Rows are points. Any point is a mix of the corners, with weights that add up to 1. It lies inside the corners' shape when no weight is negative. Is each point inside? If not, which corners have a negative weight?

Corners:
(1): [ -2 -95]
(2): [-6 77]
(3): [-46  54]
Points:
[  3 -42] -> outside (3)
[-24  51] -> inside
[-8 44] -> inside
[-13  28] -> inside
[-14 -41] -> inside
[-1 20] -> outside (3)

Corners:
(1): [-6 25 37 65]
(2): [ 49 -35  71 -55]
(3): [23 45 25 77]
(4): [-15  76 -93   4]
(5): [ 24 -37   0 -11]
Points:
[ 44 -40  40 -21] -> outside (1, 4)
[ 12  31 -42  44] -> outside (1, 2)
[ -7  60 -63  11] -> inside
[ 8  8 24 33] -> inside
[49 -9 71 15] -> outside (1, 4)
[ 41 -16  43  19] -> outside (1, 4)
[ 5 64 15 94] -> outside (2, 5)
[  4  53 -31  34] -> inside

Corners:
(1): [ 10   2  -5  15  -4 -12  56   7  10]
(2): [ 24  -3  52 -19  17 -12 -17  23   7]
(3): [ 10  35  -9 -28   7  -7 -28  13  18]
(4): [  2  31  -4   0 -50  62  14  -3   7]
(5): [-13   2  -5 -10 -20  -8  66  -1  26]
(6): [ 19  -2   1 -29  10   0   6  -3 -24]
(7): [  8  42   1  -2  -6   3   5 -37  33]
(8): [-95  23 -24   4 -10  28   4  11 -46]
(9): [  5 -13   3 -16  -8  -6 -27  -1  13]
(10): [ -8   6 -27 -11  18  17   6  -4  35]
Points:
[  1  -9  12 -11  -6   7  -2   8   2] -> outside (3, 7)
[-43  12 -11  -5  -9  12   9   4 -12] -> inside
[-11  14  -3  -4  -3   7  20   3   0] -> outside (9)
[  0  10  -4 -17   1   7   0  -4   5] -> outside (1)
[-11  21  13  -5 -14   6   7   6   9] -> outside (6, 10)

Corners:
(1): [ 31  19  17 -18   7   0 -28 -15   4   1  40   3]
(2): [ -2 -17  24   0   3 -31 -20  19  26  -7   7  -1]
(3): [ -1 -37  20  -7  29   0 -21  47 -26  58   0  21]
(4): [ 44 -19   0  -7   5   6 -27   3  19  14 -19  18]
(5): [-13  47  21   2  -1  10  -5  17  21 -27 -27 -23]
(6): [  5 -23 -46  -1  12 -16 -26   1 -37  -8  27  -6]
(7): [  3   8   6 -16  17 -14  -6  -9  13  27 -17   7]
(8): [-11 -10  22  -9  15   6 -17  -1  26 -16   0  -2]
(9): [ 6 17 31 14 12  6 21 21 -4  9 -8 22]
(10): [-17 -20 -44  -5   9 -35  -6  49   2 -16  -2  -3]
(11): [ -2 -18  24  -6   0  16  26  19  30 -17 -25 -17]
(12): [  4  95 -40 -14 -86   5 -19 -24 -10 -27  -8  11]
(13): [-15   4 -11  12  11   8 -23  -2  25  61 -12  13]
Points:
[  4   5   3  -8   9  -1 -11   4   7  15  -7   7] -> outside (2)
[ -2  16  10  -3   9  -9  -6  15 -10   3   7   7] -> outside (4, 11, 13)
[ -1  32  -4   1 -19  -7  -1   4   2 -46  11  -8] -> outside (3, 4, 7, 13)
[-3  7 -1 -3  3 -6 -8 11  4  1  1  0] -> outside (4)
[ 27 -11  47  -6  26   3   4 -10  25 -25   6 -10] -> outside (3, 10, 12, 13)
[ -3 -29  26  -7  37  -2 -20  11  10  23  10  -6] -> outside (4, 9, 10, 12)

Corners:
(1): [-36   2  22  39  19  42  -5  19  49  15   1  22  40  -1  60  40  10  -7
  55  38]
(2): [-43 -26 -14 -28  -3 -12 -29  41  18 -37  30  38  -8  -2  41  37 -34   0
  -3  24]
(3): [  2  40   4  22  27 -38 -16  -5   4 -10  52  17  68  56   6 -18 -40  -2
  49  24]
(4): [ -5   1   1 -31 -13 -14  15  28  -2 -17  35   0  42  43 -18  18 -28 -56
 -24   0]
(5): [-57  47  20 -16 -13 -14  19   2  28  -2  25 -39  43  33  37 -18   0   5
  11   9]
(6): [  5  -1  -9  54 -27  25  -4  49  46  36   5  51 -38  36 -10  18  16  -4
  39   4]
(7): [-50  -7 -15  53 -32  30 -46 -39   6 -83 -20  43 -12 -11  34   2  18 -65
 -61  38]
(8): [-75 -12 -23 -21  19  -7  52  17 -65 -49  26 -20 -43 -30 -45  26  50 -47
 -65 -21]
(9): [ 15 -40 -51 -29 -42 -38 -20  -7 -50 -24 -26  17  28  30 -34 -18   6  -5
 -32  30]
(10): [-43  68  -9  62  32   9 -17  39 -34 -67  16 -33  45  42  69 -21  39  15
 -20 -13]
(11): [ 52 -60 -43 -33  15   6 -34 -58  52  23  -9  14 -37   3  37 -49 -36 -48
  45  49]
(12): [  4  32  12 -29   5  39  -6  30 -28  -4 -13   1  30 -30  -7 -59 -19 -52
  33 -24]
(13): [-25 -43  32  19 -50  11  48 -10 -15  18  19 -38   7  -9  -1 -12 -20 -14
 -49  69]
(14): [-25  -5  -7 -47   8  49 -16  42  -8 -10 -17 -42 -48   2 -28  33  73   5
 -71   5]
(15): [-54  23  47  -4   5  -3  57  55  33 -41  34  73  36 -34  36   6  17 -11
  -2 -12]
(16): [-62   4 -11 -41   9  21  33  95 -50 -22 -35  19  69 -26 -56 -87  61 -24
   9 -23]
(17): [  0 -10 -23 -24 -69  14 -14  21  -2 -80  35  34  58  11 -24 -27  45 -65
 -38 -27]
(18): [ 49  44 -50 -14  39  -9 -32  42  23  -3  24 -54  15  29  34  22 -17 -50
  30  15]
(19): [ 20 -20  19  17 -52 -23 -14 -36  49 -75  31   9   4  44  19  28  31 -55
   4  17]
(20): [-50   3  -9  58   0 -31 -50  42 -52  29 -37 -58  65  11  -9 -69  60  15
 -38  18]
(21): [ 44  23 -51  45  57 -16 -38 -44  51 -33 -14 -46  58   9 -20  13   3  -4
 -12   5]
Points:
[-33 -12 -10  15  -1 -18  -6 -12  -7 -30  -2   0  29   5  16 -16   6  -7
 -16  31] -> outside (4, 6, 12, 14, 17, 18)
[ -9  -8 -20   6 -10  -7 -18   5  -8 -20  -8   0  22  13  -3 -12  15 -17
 -17  18] -> inside
[-23  11  -3   3  -7   7  -6   8   6 -26   6   1  24   8  11  -9   7 -28
  -8   9] -> inside
[ -5  11  -7 -10  11  -2   9  19  23 -27  28   0  15  18   2   6   7 -19
   3   2] -> outside (1, 7, 9, 12, 20)
[ -9   0 -17  -5  -3  -4 -10  10  -4 -21   8  -5  20  17  -2  -9   8 -26
  -6  12] -> outside (15)
[-38   8  -3  15  -5  -1   0  20  -1  -2   8   9   7   8  45  -7 -16 -14
   5  24] -> outside (3, 14, 16, 17, 19, 21)
[ -1  -2 -10  14  -8  -8 -20  -2  20 -19  11  11  24  17  26  -1 -11 -19
   6  24] -> outside (8, 14, 16)
[-14  -3  -3  -1 -11  -3  -2  10   8 -13  10   3  20  11   3  -5   4 -23
  -5  17] -> outside (10)
[-12  19   1  15   7   2  -2  19   2   5   1  -7  39  19  11 -23   0  -7
   6  20] -> outside (2, 8, 17, 19)

Corners:
(1): [-21   5 -31  -1 -37  13  12 -15  19 -11  33  33  -5  20 -26  15   3  17
   4   5]
(2): [-19  18 -14  -9  11  18  -9 -12 -29 -20 -16  -1  -2  16   6   7   5 -15
 -18 -12]
(3): [-20  23 -18 -27  -7  28  12   6  -1  -2 -18 -21  -6  -8 -27 -26  22  -3
 -16 -20]
(4): [ -3   2   2   5  13 -12  20 -17 -15 -14 -25  26 -13  -6 -24 -21  -2 -29
  -8 -15]
(5): [ 20 -15 -22 -10 -17 -24  13  -5  18   5  10  30  -1  26  -2  11 -13   2
 -13  17]
(6): [-25 -12  20  -3   3  19  14 -11 -13  26   1   7  -6 -19 -31   4  15 -15
 -17  -3]
(7): [ 10   2  18   7  -3  10   1  -7 -15  -9 -54  19  -6   1   7 -10   0 -28
   1   0]
(8): [  6   6  15  12  20  28  -4 -19  -7 -13 -50  -6 -18  52  -3 -30  34 -29
 -11 -50]
(9): [  0 -21 -66 -29 -20 -41   2   0  21  -9  41  24  -1  -5  28  16 -11  23
   2 -11]
(10): [  3   4   5  -6  24   3 -14   4  -6 -19  -3  24   7 -32   7  -2  33  -3
 -15 -14]
(11): [ -5  22  40   9  40  23  11  -9  20   3  -9 -13 -23  -5 -11  34  23  -8
 -23 -18]
(12): [-13 -10 -46  -6 -26 -21  -2  12   1  -1   7  10  -4  17  -8   7 -11  30
   6  30]
(13): [  0   2  -5 -29  -4  14   5 -13   8 -19  -2  38   0  19   1  15 -40  20
   6  -1]
(14): [  2   6  16 -49  23 -20 -15 -17  19 -25  50  -1 -22 -84  12  23 -11 -28
  11   8]
(15): [ 17  16  -1  -9  19 -49  20  -9  13 -12  53 -13  23 -95   8  -9  12   2
  22  32]
(16): [-15   6   7   7  -4  14 -21  29 -32   4 -12 -14   8 -14   9 -35  -1 -27
 -34 -23]
(17): [ 10  20  22  26  21 -19 -34 -26   5  12 -48 -26  13 -21 -34 -39  16 -20
 -30 -22]
(18): [ 24  -7  12  -1 -29   6  14 -12 -28 -15 -18   0 -20   6  -8 -13  12 -17
 -24 -18]
(19): [ 17  -9 -10  19  11  44   1 -18 -28   0 -32 -11 -45  -6 -29 -22  13 -34
 -32 -33]
(20): [  7  -3 -25 -20 -16  12   4  11 -12  18  11  22   8   3 -29  27  -9  18
  13 -10]
(21): [ -3  -4 -15 -15  17 -23  18 -14  42 -33  32 -14   4 -49 -21  20  -3  -8
   6  15]
Points:
[-2  6  0 -9  2  0  3 -7  2 -7 -5  7  0 -7 -7 -2  7 -9 -6 -7] -> outside (12, 19)
[ -3  -9 -23  -3 -10   9   3  -4  -5  -4   0  17  -3  10  -4   1   0   0
  -2  -1] -> outside (3, 4, 11, 14, 17, 18)
[ -8   2 -10 -14 -13  -1   5   7  -8 -10  18   4   1 -18   2   7   8  -1
 -10   3] -> outside (4, 8, 13, 17, 19)
